Each row is a point. Each copy is the shape, with its points in the same order, turned, moved and blurred by noise. Is it also mirrored, or only turned?
(in the rows, 128 means zero)

Shape:
[[198 117]
 [ 71 142]
 [ 96 110]
 [122 132]
 [127 150]
 [110 128]
 [173 135]]
Copy 1:
[[189 172]
 [ 92  92]
 [130  87]
 [130 123]
 [119 138]
 [125 111]
 [159 163]]
Copy 1 is: only turned
Copy 2 (7 x 2):
[[198  72]
 [103 162]
 [109 122]
 [140 129]
 [157 137]
 [128 130]
 [184  99]]
Copy 2 is: only turned
Copy 3 (7 x 2):
[[173  97]
 [ 71 175]
 [ 78 134]
 [108 149]
 [124 160]
 [ 97 145]
 [161 123]]
Copy 3 is: only turned

Shape:
[[163 136 122]
 [ 55  74 145]
 [122 104 167]
 [163 146 128]
 [148 175 132]
 [115 100 133]]
Copy 1:
[[121 147  84]
 [131  47 165]
 [ 87  97 121]
 [113 159  91]
 [111 177 116]
 [124  97 113]]
Copy 1 is: mirrored
Copy 2 (6 x 3):
[[142 137 149]
 [ 58  59  86]
 [ 80 129 113]
 [141 142 157]
 [123 134 184]
 [107 105 112]]
Copy 2 is: mirrored
Copy 3:
[[152 151 103]
 [103  50 153]
 [126 118 159]
 [141 161 108]
 [114 175  95]
 [135 100 135]]
Copy 3 is: only turned
Copy 4 (6 x 3):
[[156 119 114]
 [ 38 139 158]
 [108 162 135]
 [165 124 124]
 [175 118 154]
 [ 98 131 129]]
Copy 4 is: mirrored

Shape (8 x 4):
[[162 181 155 161]
 [126 108  89 152]
 [ 68 143 137 124]
 [ 84 101 118 136]
 [186 171 129 148]
 [105  82 165 133]
 [116 139 107 171]
 [117 106 145 116]]
Copy 1, 8 rows:
[[152  98 109 186]
 [148 158  99  95]
 [115 201 155 148]
 [143 183 151 106]
 [133  89  80 164]
 [144 143 182 111]
 [158 176 100 136]
 [127 147 158 115]]
Copy 1 is: mirrored
Copy 2:
[[101 121 174 176]
 [138 117  82 162]
 [143 187 114 145]
 [169 154  88 141]
 [ 81  99 163 164]
 [191 136 134 118]
 [121 135 108 184]
 [155 131 126 114]]
Copy 2 is: mirrored
Copy 3, 8 rows:
[[ 80 163 124  78]
 [ 92 135 141 177]
 [112  71 115 128]
 [103  85 147 167]
 [102 191 131  97]
 [105  86 189 133]
 [ 73 131 121 148]
 [123 104 165 134]]
Copy 3 is: only turned

Shape, 9 rows:
[[144 135 141 118 144 107]
 [103 147 157 120 133  96]
 [102  81 133 169 145 133]
 [111 102  77 191 143 121]
 [109 121  96  39 121 110]
 [131 136 193 120 113 163]
 [137 181 130  97 221 122]
 [164 128  86 118 148 111]
 [124  94 162 123 123 128]]
Copy 1, 9 rows:
[[134 145 133 116 159 108]
 [ 92 145 139 119 147 112]
 [116  72 102 143 144 119]
 [139  48 146 150 155 146]
 [131 124 171  46 101  81]
 [120 168  78 123 113 114]
 [148 142 115  51 216 129]
 [175 115 161 111 151 117]
 [119 128 111 130 113  91]]
Copy 1 is: mirrored
Copy 2, 9 rows:
[[137 106 100  95 134 124]
 [172 120 108 106 107 119]
 [134 104 116 141 104 190]
 [ 89 109  80 155  82 184]
 [108 190 135  79 135 108]
 [165  70 162 122 134 110]
 [153 128  46 130 199  98]
 [ 84 119  74 100 138 121]
 [142 100 144  96 121 154]]
Copy 2 is: mirrored

Shape (14 x 9):
[[ 91  98 134 140 188 144 143 105 164]
 [ 85 106 146 164 154 160 146 125 174]
 [106 157 137 134 142  91  83 165  97]
 [154 119 113 131 137 157 125 182  71]
 [155 145  91 177 109 120 136 168  83]
 [116 150  74 108 153 164 151 185 122]
 [ 87 118  95 170 147 161 147  91 141]
 [ 65  98 152 110 193 190 181 108 137]
 [154 114 104 142 114 135  89 146  62]
 [122 158 157 159 126 129 125  93 109]
 [128 120  82  67 196 117 181 176 144]
 [129 116 126 103  83 128 110 154  87]
 [135  87 159 164  90 129 140 147  76]
 [161 129 149 158 122 139 115 130 145]]
Copy 1, 14 rows:
[[137 182  79 165 172 143 165  91 102]
 [121 153  89 179 159 161 146  74 104]
 [152 171 129 137 149 141  62 154 130]
 [163 107 117  97 111 139 104 152 112]
 [120 130 120  98  80 130  79 122 117]
 [186 143 126 162  80 134 141 135 106]
 [119 185  93 134 116 162 157  75 109]
 [147 159  79 168 158 184 215 122  77]
 [151 130 137  64 118 139  91 131 145]
 [ 87 162  84 131 141 165 106 136 145]
 [195 159 121 164 117  76 181 163  78]
 [137 122 170 104 136 148 120 155 147]
 [ 90  98 141  88 142 157 103 129 103]
 [109 121  98 139 146 117 113 107 156]]
Copy 1 is: mirrored
Copy 2:
[[136 170 160 150 179 183 156 110 161]
 [152 191 163 137 136 179 154 112 161]
 [152 115 118 191 113  99 121 149 152]
 [127 123  82 135 103 165 105 159 112]
 [121 122  78 135  71 133 166 145 117]
 [115 171  66 115 147 140 126 162 159]
 [129 193 121 150 149 165 179  89 129]
 [132 216 164 145 201 198 125 145 126]
 [142  99  81 154 100 143 116 118  98]
 [112 150 165 164 111 118 145 107 108]
 [114 133  98  94 208 152 142 193 175]
 [173 120 103 120 113 112 105 135  97]
 [174 125 137 134  80 160 141 142  78]
 [126 129 154 122  92 145 133 103 143]]
Copy 2 is: mirrored
Copy 3, 14 rows:
[[158 149 121 142 126 132  62 159 184]
 [139 145 135 179 120 125  78 145 177]
 [ 87 116 159 109 140 152 102 140  84]
 [136  80 176 118 100 169 161 160 150]
 [101 110 194 120  82 109 164 165 134]
 [136 163 157 143  94 182 155 191 133]
 [121 143 113 155  92  97  97 181 177]
 [145 144  91 164 141 183  79 169 227]
 [125  57 151 109  97 128 157 155 109]
 [ 87 121 120 112 100 100 114 115 158]
 [186 189 161  95 150 187 135 197 147]
 [119  89 129 126 127 150 176 131 102]
 [117  60 160 150 146 111 160 125 153]
 [139 116 162 129  99 108 119 103 151]]
Copy 3 is: mirrored

Shape:
[[130 149 104 122 165  80 126 193 114 110 108]
 [119 165 164 117  95 129 136 117 115 149 142]
 [159 115 149 126 135  80 129 118  99  97 146]
 [ 83 120 178 159 160 151 113  95 120 110  64]
 [ 40  86 125 112 162  72 145 170 109  76 134]
 [136  93 118 106 128 125  92 132 114 129 149]
 [128  72 165 101 147 116 123  82 142 144 142]
 [186 131 155 129  98 123 153 153 115  81 112]
 [ 86 179 115 119 168 137 159 106 133  91 134]
 [114 152 151 105 174 145 152 130  80 106 110]
 [136  83 102 179 137 151 186 178  80  93 108]
 [147 133 174 189 134 150 155  91 147 138 132]
 [143 163 123  97 129  74 119  87 148 208 109]
 [126  60  63 109 167  92 166 139 136  69 105]
 [104 111 133 133 125  80  97  73 115 157 115]]
Copy 1 (15 x 11):
[[149 131  71 164 166 156  71 193 151 121 111]
 [179 136 145 172 118  97 118 143 108 122 148]
 [208 124  76 132 180 131 118 141 108 123 133]
 [167  90 169  96 141 111  71 114 136 158  74]
 [132  99  82  84 186 118  55 160 190  96 158]
 [148  92 105 150 161 151 121 139 101  78 127]
 [171 118 155 120 172 162 142 100 125  94 145]
 [175 142 100 133 177 106 150 190  89 150 102]
 [149 151  89 103  79 120  94 140 160 128 121]
 [147 165 102 126 145 105  76 119 122 139 107]
 [ 88 101  65 135 196  90 135 153 142 181 101]
 [178 105 137 132 125 130 154 121 119 191 129]
 [211 150 153 207 120 169 133 137 164  89 111]
 [118 121  58  89 197 155 136 161 185  94  91]
 [208  83 134 158 144 134 115 104 159  90 117]]
Copy 1 is: mirrored
Copy 2:
[[138 107  88 129 136 173 165 192 112 190 118]
 [157 112 139 180 112 112 115 130 106 140 139]
 [148 102  80 134 106 133 125 180 119 103 139]
 [ 95 173 146 151 168 102 152 160  54 106 108]
 [110 158 126 133 111 241 134 198  93 114 140]
 [131  79 112 121 132 144 122 133 118 111 123]
 [139 120 143  95 129 113  86 138 109  91 130]
 [176 118  76 161  92 110 171 158 117 129  83]
 [ 85 170 101 140  93 134 153 117 104 155 152]
 [143 152 103 140 121 129 161 140  61 137 158]
 [169 160  87 147 161 177 222 137 148  98 114]
 [121 154 136 162 130  65 152 149 146 109 132]
 [150 115 114 139 158  92  51 153 133 201 122]
 [124 162  51  68 120 207 154 162 140 119  90]
 [111 122 115 154 173 125  64 157 126 117 125]]
Copy 2 is: mirrored
Copy 3, 15 rows:
[[143 144  91 137 101  65 132 159 143 115  71]
 [109 157 128  94 109 129 141 133 100 114 165]
 [149 123 152 110 132  82  96 135 154 124 142]
 [148 149 157 119 171 156 165 169 112 186 101]
 [ 82 139 148  95 129  49 131 139 164 172  37]
 [122 114 140 144 100 116  94  97 127 143 118]
 [146 104 157  97 140 136 130  70 140 156 135]
 [134 100 153 137 135 112 117 178 136  75 147]
 [101 187  93  87 170 142 120 147 144 124  96]
 [143 142 111  85 161 121 106 161  97 126  93]
 [ 90  56 101 149 159  97 120 199 124 146 107]
 [139 119 115  97 144 167 153 156 149 148 187]
 [161 178  93 128 120 103 168  54 115 114 160]
 [102  86 121 165 181  82 120 111 181 123  57]
 [136 166 145 140 141 102 145  82 123 179 149]]
Copy 3 is: only turned
Copy 4 (15 x 11):
[[ 89 199 120 168 160 104 131 121 128 132 104]
 [145 136 158 120 129 156  92 104  91  97 152]
 [138 115 107 132 162 103 148 106 128 110 132]
 [150 140 186 146  82 169 151  85 184 122 114]
 [149 165 178 165 139  85 169 171 117 134  56]
 [129 129 119  86 145 122 109 113 131 136  90]
 [131  85 153  90 139 145 121 139 159  93  99]
 [148 126  67 167 118 118 107 113 122 120 152]
 [140 203 147 118 109 161 170 134 112  77 126]
 [123 161 133 149 107 154 162  85 104  82  99]
 [129 136  83 185 117 169 170 134 106 189  99]
 [162 118 130 131 144 207 133 108 158 111 163]
 [ 54 137 173  87 156 143  90 123 137  91 172]
 [100 149  87 130 115 103 189 196 152 147  86]
 [111 113 188  83 143 122 137 109 149 135 143]]
Copy 4 is: mirrored

Shape:
[[121 110 139 136 159 147  90 113 113 108 154 117]
 [133 177 143  79  98 172  71  74 115 156 116 151]
 [140 137 140 132 198  91 103  88 146 111 162 115]
 [116 127 122 128 172 150 164 113 124 178 156 158]
 [125 161 143 131 104 166  98 128 142 142 127 119]
 [127 149 135 108  87 172  67 101 159 181  79 107]
 [112 132 143  86  52 146  92 115 148 138 117 140]
 [153 130 108 111 160  96 112 120 144  88 225  89]
 [148 168 157 157 163 137 156 111 122 128 123 174]
 [172 147 126  68  88 218  97 134 153 144  83 137]
 [134 172 156 122 168 113 166 161  88 171 142 155]
 [129 134 139 109 170 104 163 122 116 142 108 133]
 [111 124  82 140 156  83  82  98 104  97 161 142]
 [104 174 112 133 180 136 212 123 130 133 147 143]
 [ 67 131 184 101 173 108 161 120 119 144 132 162]
 [128 160  99 115 176 124  44 131 155  89 166 119]
 [141 144 131 124 152 133 170 142 158 167 145 186]]
Copy 1:
[[137 119 158 129 131 127 112  86 105 172 118 130]
 [ 56 123 155 150  67 169  99 158 112 145 131 109]
 [150 154 159 105  93  90 123  86 113 188  97 159]
 [173 154 162 123 115 177 119 101 169 136 142 167]
 [117 122 157 169 111 151 130 126 105 133 112 102]
 [ 72 100 151 211  87 159 112 150 139 129  93  95]
 [ 70 136 122 187 134 135  93 133 125 118 141  89]
 [164 184 146  85 110  84  84  74 101 140  87 106]
 [151 133 175 134 103 136 161 135 116 127 158 175]
 [ 62  90 189 174  97 152  99 145 148  70 117  93]
 [154 169 180  93 126 162 180 156 157 147 151 145]
 [132 144 150 120 119 121 163 110 178 147 130 152]
 [178 114  90  92  95 101  88 114 123 183 131 124]
 [176 161 147 110  93 153 177  74 152 104 165 161]
 [129 178 157 136 123 147 147  95 171 181 188 160]
 [163 123 173 112  67  88  84 100  97 190 105  75]
 [175 169 182 139 113 136 123 139 161 102 160 156]]
Copy 1 is: mirrored
Copy 2:
[[124 128  98  97 137 143 151 175 142 109 123 158]
 [111 142 155 103 218 148 101 195 135 106  85  92]
 [117 113  92 136 151 106 153 172 143 158  97 183]
 [165  83 137 142 128 122 161 196 141 128 133 100]
 [102 152 165 124 156 147 143 170 130  96 110 128]
 [101 161 174 149 195 184 120 152 169  78  96 109]
 [119 146 176 106 189 128 109 126 140  60 120 119]
 [179 142 121  93 141 110 156 157 113 156 113 224]
 [107  99 127 162 116 106 125 209  98 118 106 109]
 [146 204 150 152 207 157 117 174 118  65 123  83]
 [128 106 137 137 101 106 170 169  96 154 105  63]
 [125  97 102 155 142 115 144 147 117 147 133 107]
 [141 106  97  83 110 128  87 159 163 154 107 170]
 [143  87 155 164 106 102 143 199  99 160 173 112]
 [ 96  70 126 123 142  69 166 153 144 133 138  89]
 [123 187 110 100 145 115 127 182 174 154 101 188]
 [164 106 147 178 116  77 145 180 130 113 112  98]]
Copy 2 is: mirrored
Copy 3, 17 rows:
[[134 128 113 130 131 129 126 176  86 108 136 118]
 [148 152 110 118 122 216 130 132  58 174  96 173]
 [135 138 109 175 162 117 136 123  91 107 159 103]
 [150 138  88 153 110 137 164 150 169 156 127 127]
 [149 124 149 106 112 179 131 134 100 148 102 120]
 [167 151 172 101 107 172 147 110  67 162  71 172]
 [157 110 171 102 146 193 129 140  97 160 112 190]
 [143  76 100 131 151 118 141 111  92  87 203 101]
 [150 146 103 176 142 170 103 141 152 157 110  94]
 [167 147 142  51 111 175 100 126  82 210 107 163]
 [145 182 102 149 110 194 140 136 180 123 157 112]
 [152 173 109 146 162 140 126 127 163 131 133 127]
 [ 76 107  97 162 143 134 125 129  99  85 128 151]
 [146 128  70 134 154 151 160 125 203 143 118  92]
 [135 169 122 161 183 170 171 190 164 139 140 129]
 [ 80 119 125 118 141 137 135 112  52 113 155  98]
 [144 139 124 152 113 156 140 123 181 184 148 129]]
Copy 3 is: only turned

Shape:
[[124 137 177 140 105 141 118  90 136 166 145 132]
 [150  96 148 161 132 118 112 162 165  80 135 142]
 [162 138 174 184  82 104 124  71 180 156  84 133]
 [120 114 114 140 122 167  98 104  80 151 123  80]
 [128 143  53 178 123 154 110 142 101 120 147  89]
 [186 154 184 184 117 128 112  57 189 177 121 174]
 [140 135  77 107 147 168 138 117 107 133 159  85]
 [168  96 138 156 108 117 152 215 140 151 103 195]
 [184 134 132 137  88 109 129  98 167 142 101 126]
 [ 89 137  63 142 103 137 126 114 134 144 172  72]
 [111 161  75 114 140 142  84 150 118 142 117  95]
 [140 154 105 154 139 122 135 149 100 133 156  50]
 [108 180 101 137 120 175 145 155 104 117 120 108]
 [131 104 148 123 118 122 128 203 131  92 139 134]
 [140  86 148 147 117  97 156 139 129  66 124 168]
 [ 96 156  85 131 154 106 115 102  79 136 155  92]
 [129 116 152 161 150 137 149 110 174 167  88 128]]
Copy 1, 17 rows:
[[ 72 184 125 141 136 128  98 100 139 136 105 107]
 [156 141 128 181  96 165 121 170 145 107 105 102]
 [ 30 155 113 164  92 149  61 134 169 105  91 143]
 [123 152  67 117 192 140  97 124  99 124  97 136]
 [148 118  48 143 172 128 157 152 133 145  86 152]
 [ 44 201 134 160 102 153  69 125 206 130 124 162]
 [149 122  95  83 169 144 149 115 123 137 101 155]
 [101 143 146 177  86 141 144 218 103 131 172 126]
 [ 66 136 103 127  77 165 103 139 148 108 103 144]
 [110 102  68 111 178 127 161 117 144 152  71 105]
 [146 124  58  89 150  90 127 155 134 121 107 123]
 [144 117  91 118 144 117 130 138 106 169  49 154]
 [132 127  98 132 153  84 163 130 104 106 100 158]
 [160 139 132 158  92 138 146 170  93 117 112  91]
 [137 100 138 199  87 180 118 133 115 106 135 103]
 [146  97  72 115 164 104 110  92 130 170 101 125]
 [ 78 132 156 139 152 135  81 163 154 106 111 138]]
Copy 1 is: only turned
Copy 2 (17 x 12):
[[140 110 134 151  55 119 148 139 140 106 172  97]
 [135 102 160 116 122 123  95  88  88 137 145 146]
 [134  55 133 170  36  70 145  94 136 134 122 102]
 [166 146  79 139 101 135 168 127 156  81 147 155]
 [101 133  82 114 139 132 141  94 174  87 146 182]
 [134  41 160 148  10 117 149  89 161 152 158  92]
 [145 154  73 138 137 161 120 111 185 109 170 133]
 [ 82  49 142 163 117 185 104 124  66 125 117 139]
 [125  85  95 164  65 110 117  87 133 151 126 102]
 [109 137  65 105 136  97 127 124 177  74 169 119]
 [122 151  82 100 117 147 126 147 172 113 106 148]
 [122 141  83 150 124 110 100 137 172 109 170 188]
 [ 97 163 126 161 131 147 125 125 178  86 123 143]
 [115 134 142 137 137 148  85 128  72 120 141 145]
 [124 108 157 161 153 117 132  90  70 156 152 121]
 [122 152  84 120 140 110 164 159 185 135 169 150]
 [165  53 142 159  99 120 123 131 157 114 123 109]]
Copy 2 is: mirrored
Copy 3, 17 rows:
[[122 139 149 140  89 140 103  94 142 119 174 140]
 [114 138  98 103  98 119 163 147 146  66 113 114]
 [ 96 126 164 113  39 162  93  80 160 112 119  73]
 [129 132  82 119 133 187 121 104 147 168 185 132]
 [106 104  29 137 148 145 157  85 134 159 151 110]
 [119 128 167 181  10 162 115  75 147  88 127  95]
 [144 107  89 142 157 151 181  82 144 171 144 160]
 [106 157 120 154  95  82 127 196 116 132  82  84]
 [106 127 136 117  67 154 129  87 154 137  89 114]
 [101 125  73 123 164 113 140  51 170 167 165 132]
 [172 136  54 132 152 129 124  84 153 157 123 128]
 [135 118  75  92 138 127 163  76  94 157 153 115]
 [149  63  77 132 151 116 118 114 132 152 138 123]
 [128 142  95  93 135  91 144 169 125 104 113 138]
 [ 81 128 136 110 141 139 146 153 131  69  94 119]
 [142 134  85 134 187 156 130  50 112 133 154 130]
 [142 125 164 141  93 137 144 109 169 128 141  69]]
Copy 3 is: mirrored
Copy 4, 17 rows:
[[168 150 151  88  93 130 144 141 161 145 105 150]
 [134  92 140 119 135  90 100 172 153  96 182 141]
 [138 115 111  74  28 109 109 161 151 150 134 154]
 [178 147 146 127 136 103 121 120  90 144  76 109]
 [166 150 156 147 136  73 104  91  57 126 146 130]
 [161 150  95  51  49  93 126 165 189 169 149 190]
 [178 172 109 146 166 112 139 100  86 113 123 122]
 [ 84  86 154 149 120  73 167 187 125 133 176 206]
 [131 118  87  98  68 105 125 153 113 122 133 167]
 [193 134 154 141 116 133 120  59  72 124 135 135]
 [142 147 139 109 165 134 120 103  58 148 139 124]
 [176 155 152 144 111 113 153 132  66 111 149  95]
 [111 184 154 157 137 117 126 106  94 136 142 118]
 [106 101 173 148 158 118 139 166 125  88 163 141]
 [102  88 139 125 116  68 139 142 168  68 151 133]
 [170 153 149  93 135 100 162  75  82 122 128  91]
 [146 111 107 127  92 119 136 154 156 179 145 131]]
Copy 4 is: only turned

Shape:
[[143 129  78  98 132 159 133  85  94 179 165  87]
 [110 146 142 166 107 182  65  82 132 142 176 123]
 [162 119  76 121 129 149  88 148 123 103 125 134]
 [129 125 115 137 154 113 111 138  70 198 184 102]
 [161 150 154 163  88 110 161 159 114 114 102 132]
 [112 160  79 106 165 114  85 155 168 103  83 102]
 [ 99 133 148 155  91 163 132 154 118 103 125  85]
 [110  72 128 107 158 185  70 148 105 189  97 128]
 [181 119 146  91 137  82 117 152  90 201 163 118]
 [128 123 110 111  82 151 137  95 150 197  84 123]
 [ 91  65 144 147 124 128 129 107  77 175 172 136]
 [179 130 108 150 106 155 160 111 107 146 157 164]
 [100 151 143 145 153 176 127 167 159 153 174 167]
 [133  96  98 113  84 120 134 132 122 182 173  81]
 [131 149  96  80  93 112  85 165 113 119 119 117]
 [168  85 133 167 120 103 116 118 171 148 128 134]
 [123  92  66 139  98 139  87 132 109 168  98  97]
 [174 159  91 170  91 145 161 166 126 115 146  99]]
Copy 1 (18 x 12):
[[ 93 113 162 173  84 167 143 193  78 115 138 132]
 [ 78  65 140  90 110 140 161 143 157 127 146 154]
 [113 158 148 139 133 171 149 118 108 151 110 183]
 [ 50 125 117 144 137 103 134 185  68 123 121 105]
 [180 119 106 113 185 146  82 158 120 134 100 148]
 [150 210 172 122 133 139 162 111 140 190 126 126]
 [140 126  88 112 114 159 127 168 170 134  89 135]
 [ 70 162  79 175 104 130 138 145 138 162 180 166]
 [ 83 159 147 161 175 111 107 190  64  87 146 134]
 [170 127 125 138 101 134 106 175 116 125 209 144]
 [ 77  89  82 159  92  91 107 143 103  93 120 120]
 [137  73 142 155 128 144 106 173  86 132 119 187]
 [113 115 126 134 127  64 157 171 154 167 106 192]
 [109 149 123 120  81 132 113 192  78  94 122 134]
 [147 195 126 122 148 155 169 132 102 101 123 152]
 [116 126 147 115 121 117  43 121 117 133 136 155]
 [112 154  96 117  88 172 130 135  80 143 163 139]
 [163 115 142  93 132 171 111 192  85 144  74 167]]
Copy 1 is: only turned
Copy 2, 18 rows:
[[ 92  91 121 197 160 159 127 154 125 129 149  76]
 [138  76 143 157 100  99 188 157 103  79 111 100]
 [ 59 146 109 161 124  96 147 140 169 112 108 122]
 [ 91  89 132 149 117 108  91 158 116 120 196  70]
 [122 158 165  86 149 111 141 131 163 126 161 165]
 [ 93 124  38 136 140  97 114  96 170  90 104 149]
 [ 92  98 135  74 140 125 165 137 117 119 121 150]
 [ 78  80 120 164  59 128  74 158 127 144  89 135]
 [ 92 125 139 179  99 111  91 121 133 151 227 118]
 [138  94 163 177 145 161 104 101 150 126 103 148]
 [109 103 175 135 111 102  98 149  71 160 133  74]
 [117 165 178 155 131 140 152 155 159 126 142  87]
 [129 127 117  98  55 141 146 116 142 100 124  76]
 [ 66  95 164 163 150 139 122  96 104 123 164 101]
 [ 68  99 104 148 137  86 145  93 181 145 145 140]
 [115 173 162 161 116 102 111 109 104  87 131 145]
 [ 60  86 151 168 152 106  90 129 144 106  98 134]
 [ 73 149 154 104 166 144 164 134 170  81 160 121]]
Copy 2 is: only turned
Copy 3:
[[120 116 101  79 143 146 137 118 150  76 170 118]
 [165  69 131 103 105  84 104  97 157 166 149 131]
 [104 110 150 126 149 145 179 151 135 152 110 120]
 [ 82  93  89 143 142 142  85 113 168  92 161 132]
 [167 156 109 192 151 145 136  98 132 139  75 137]
 [123 136 209 126 186 149 138 171 112 144 139 178]
 [171 121 155 167 152  81 151  98 166 114 106 151]
 [ 96  98 206 120  94 141 113 133 191  94 124  84]
 [109  96 101 180 130 209 105 113 151  81 143 122]
 [168 154 168 104 119 154 123  79 115  89 138  90]
 [112 128  93 168  82 102  96 118 175  95 162  87]
 [140 120  65 118 121 140 140 113 119 131  88  94]
 [128  67 145 141 108  82 107 144  94 101  86 141]
 [127 114 106 151 146 129 151  77 132  71 182 102]
 [104 124 167 151 135 164 174 102 136 134 144 175]
 [165 114 130 172 149 146 115 138 110 148 134  63]
 [102 151 171 116 154 135 147  85 159 120 158  90]
 [143 125  90 147 196 122 173  97 118 121  88 132]]
Copy 3 is: only turned
Copy 4:
[[122 150 135 109 169  93 114 105  57 137  76 152]
 [170 119 127 120 160 141 127 141  71  73  93  60]
 [159 175 110 143 125 100 136  99 105 114 163 124]
 [114 119 185 111 144 101 120  60  85 145  88  97]
 [ 77 124  84 146 117  95 146 131 141 155 146  64]
 [135 175 119 186 136 161  75 108 103 141 190 130]
 [102 154  89 139  89 120 100 134  95 115 108  54]
 [206 122 156 169  76 114 115 105  79 159  88 122]
 [120  73 140 104 146  75 121  46  94 185 128 117]
 [127  95 100 188 148  91 112 159  90 145  88 142]
 [128  92 162 100  96 114 128  98 125 114  49 112]
 [107 124 116 112 146  83 194 133 101 123 117 118]
 [115  99 143 146  95 170 170 115  52 107 144  93]
 [ 97 107 126 126 129  59  90  90  76 107  95 132]
 [133 148  74 171 138 109 100  55 103 130 144 111]
 [134  84 145 125 123  83 116 154 136 117 163 111]
 [151 157 141 183 126  66  92 111 112 117  98 125]
 [ 65 170 106 136 136  68 146 128  84 117 157  79]]
Copy 4 is: only turned
